Rows are points. To make a cloud, some directions were put in groups of two or more. Within a group, all points are equally far from the middle, so they leave a hole (a ring in 2 directions, a hollow ball in 3). The other directions are filled evenly. Then the cloud was stretched, turned, moved and blurred a little. How many holes are there, and how many directions does each take, smallest first?

Cloud (15 x 2):
[[ -7 -60]
 [ 51 -16]
 [ 35  18]
 [-15 -58]
 [ 23 -56]
 [-11 -59]
 [ 46 -34]
 [-17  23]
 [-14  24]
 [ 49   0]
 [ 51 -13]
 [-38   4]
 [ -6 -60]
 [ -9 -59]
 [ 35  18]]
Holes: 1 (2)

Cloud:
[[  7 -32  -4]
 [ 41  11  28]
 [ 46  38  -5]
 [ 20  45  34]
 [ 16  55  26]
 [ 48  -1  -7]
 [ 41 -14  -3]
 [ 10  -7 -38]
 [ 29   7 -36]
 [ 39  48  -6]
 [-38   2 -10]
 [-24  55   1]
 [-11  37  39]
 [-15  60   9]
 [ 42   1 -22]
 [-16 -15  26]
 [ 22 -28  -9]
 [-12  -3  37]
 [ 51  10   7]
 [-29  49  -5]]
Holes: 1 (3)

Cloud:
[[-11 -13  46  -5]
 [-38 -27 -23 -13]
 [  7 -34   7 -40]
 [  3 -36   8 -38]
 [-34  35 -36  14]
 [ 46  19 -24  34]
 [ 50  17   0 -37]
 [ 26 -21 -54 -11]
 [-35 -28 -15 -26]
 [ 30 -12 -57  10]
 [ 12  31 -53 -27]
 [ 31  48   6  18]
 [-11  41  34   3]
 [ -4  49   3  30]
 [ 34  16 -52  22]
 [-48  -4 -13 -30]
 [-23  40  -2  35]
 [-35  26  -2 -43]
 [-37 -24 -15 -26]
 [ 41  -4 -25 -43]
 [-13  39  33 -22]
 [-16  45 -20  31]
 [-36   5  -1  38]
 [ 46  40  12  -2]
 [-22  41 -44   8]
 [ 12  35 -58   6]
 [-49  14 -27 -19]
 [ 44  37  -5  24]
 [ 24  17 -60 -15]
 [ 16 -31  26 -28]]
Holes: 2 (2, 2)

Cloud (50 x 6):
[[ 20   2 -33  45   8   3]
 [ -1 -30  13 -40 -35  -8]
 [ 46  34  15 -34 -11  -3]
 [ 46  17  13 -24  13  24]
 [-23 -19 -42  10 -20   6]
 [-24  27 -11 -26   9  27]
 [ -7 -35 -38  11  14   3]
 [ 14   8 -46 -16 -25 -29]
 [ -2   6   9  -3  -8  53]
 [ 25  10  -7  13 -11  48]
 [ 24 -37  19 -11  32  -3]
 [ 11  25 -13  16   2 -53]
 [ -6  12   8  -6 -47  33]
 [-27  -3  -5  -4  27  30]
 [ 21  40 -13 -16 -31  26]
 [  3 -27 -13 -45  23  -2]
 [-20   4  -8  14  26 -41]
 [ 10  13 -48 -23   4 -25]
 [  7  -8  22 -59 -16  -9]
 [  8 -49  32  -9  -1 -16]
 [ 43  32  12   0   1  31]
 [ 25 -28  18  23 -19 -37]
 [ 51 -27 -14   0  -4 -22]
 [  4  10 -18 -28  37 -23]
 [  3  60  -8  -6 -22 -10]
 [ 12  12 -15   5  45  11]
 [  1  30 -23 -27 -15 -40]
 [ 20 -39  21 -37  -5 -24]
 [  2 -17  12 -27 -48  17]
 [-16  13 -18 -24  28  24]
 [ 11 -37  45 -14 -16 -20]
 [ -2 -34  35 -24 -29   7]
 [ 14  43  16 -43  -9 -13]
 [ 44  -3  14  27  25 -16]
 [ 38  15 -11 -11  27  24]
 [ 53  31  14 -17   8   0]
 [  5  24  -1  54  10  -7]
 [ -3 -29  -8   7   5 -50]
 [-13  15   4 -36 -27 -40]
 [  2   5  10 -20 -48  30]
 [  5  55   6   4  20 -12]
 [  5 -10 -18   7  42  19]
 [  6  16  33  31  22  19]
 [  8 -20  56 -30  -6  -9]
 [ 48   5  28   2  28   1]
 [ 17  10   5  -9  44 -29]
 [ 12  30  42 -25 -36  12]
 [ -4  52  31 -15 -15 -15]
 [ -4 -11 -55  -1 -19   8]
 [-26  35  23 -26   8 -14]]
Holes: 1 (6)

Cloud, 73 rows:
[[  2  28  20  30   8 -20 -22 -32]
 [ 17   1   5   4  28  12  29   3]
 [ -6  28  -1  -4 -26  43 -13  -7]
 [ 32  -9 -11  25  23 -12 -26 -19]
 [ 27  26  12 -11  18   1 -60 -22]
 [ 19   1  26 -10  12 -36  -5  20]
 [-15 -16   9 -12 -13  30 -39  11]
 [ 36  12  18  -5  16  29 -10 -11]
 [  1  -2  29  30   9  12  33  17]
 [ 13   7 -20 -15  24  11  -4   7]
 [  5 -41  -4 -11  16 -30 -17  24]
 [-20 -18   7   4 -26  -9   4  13]
 [ 39 -17  12 -10  36  -1 -46  18]
 [ -7 -10  -5   4 -30   4 -50  -5]
 [ -2  12  31 -34  29  10 -26  10]
 [ 10  -6  22   2 -18 -20  -1  29]
 [  8  18  -1  24   3  17  26  -5]
 [  8  -9   0  29 -15  11  12  46]
 [ 12 -32  38 -20  -7  20  15  12]
 [-21 -20  24  42 -15   8 -20 -12]
 [-18 -13  -5 -21  -4  -9 -29   3]
 [ 26 -18   4  -5 -18   3 -12  31]
 [-20   3  10  -5  12  32 -28  -7]
 [ 11 -34  29  -1  13  -7  12   0]
 [ 20  17 -38  37 -15 -24 -19   4]
 [-15 -14  10 -13 -29  23  -7  19]
 [-44 -20  -6  11  -6   1 -58  41]
 [ 19 -19 -15  25 -12 -14 -14 -18]
 [-26  10  -5  22   7  31  -4 -18]
 [ 24 -14  15   6  -6  23  -1  41]
 [ -2  25   3  -1   4   2  12 -32]
 [-14   8  33   1  31  39 -19  -1]
 [ 17  -2  19  12 -28 -24  -3 -28]
 [-21   6 -18  21  26   4  11  -4]
 [ -8 -37 -15   9  14  -6 -25 -26]
 [ 36 -28   7   4  20 -10 -30 -26]
 [ 45   0  30  -4  23  23 -28 -18]
 [-59  -6 -15  19   6 -19  -2  14]
 [-10  29  -7  34   1 -16  -1 -13]
 [ 27   2 -27  36 -11  -5  24  -6]
 [-28   6  17  23  28  43 -28  17]
 [  9 -37   8 -13  13  20 -12 -33]
 [  8  13   8 -11  29   2 -11 -11]
 [-42  11 -12  15  10  -7 -24  11]
 [-11 -39   2  -5  17 -43   2  -2]
 [-29  -1  12 -18 -37  -4 -26  34]
 [ -4 -33   8 -30   7  -6 -13  10]
 [-19 -36 -32  27   0  11 -38  12]
 [ -4 -35  -1 -16   2  11 -21  15]
 [-39   1  11  -2 -13   9 -15   9]
 [ 32  -2  22  18  22  34 -44  -4]
 [ 10  19   6  11   2  18  19   7]
 [-27  12  19 -27  -3  11 -23  26]
 [-30 -12 -24   6  47 -10 -23  -1]
 [-22 -55  13  -9  42  16 -11  10]
 [-53  -5  24   8  12  23 -36  21]
 [-19 -39 -19   9  -4  27   7  28]
 [ 14 -31  48  -2  19  22 -53  32]
 [ 15  19  -8 -30   9  12 -22  10]
 [-14 -48   0   8  17  -3  -4  22]
 [ 36  -9 -10  -8   9   0 -11  44]
 [ -1 -15 -17  44 -20 -24  -7 -13]
 [-22  -5  13   0  -9  33 -24 -19]
 [  8  11  14  -2  20  25   3  11]
 [-22  15   3   3 -13  20  18 -28]
 [  5  13  19   7   6  13  -7  41]
 [-11 -21  21   3  -4 -31 -24 -15]
 [ 13 -22 -12  27  39   1 -40  37]
 [-22  20 -29  -1 -23  -8  -9  -4]
 [ 40 -13   7  -2 -18   4 -13 -12]
 [-39 -10   2   6 -26  17  -7  28]
 [ -9  11  39 -16  36   2 -17  18]
 [ -6  22   9 -40   4 -16 -12   5]]
Holes: 1 (2)
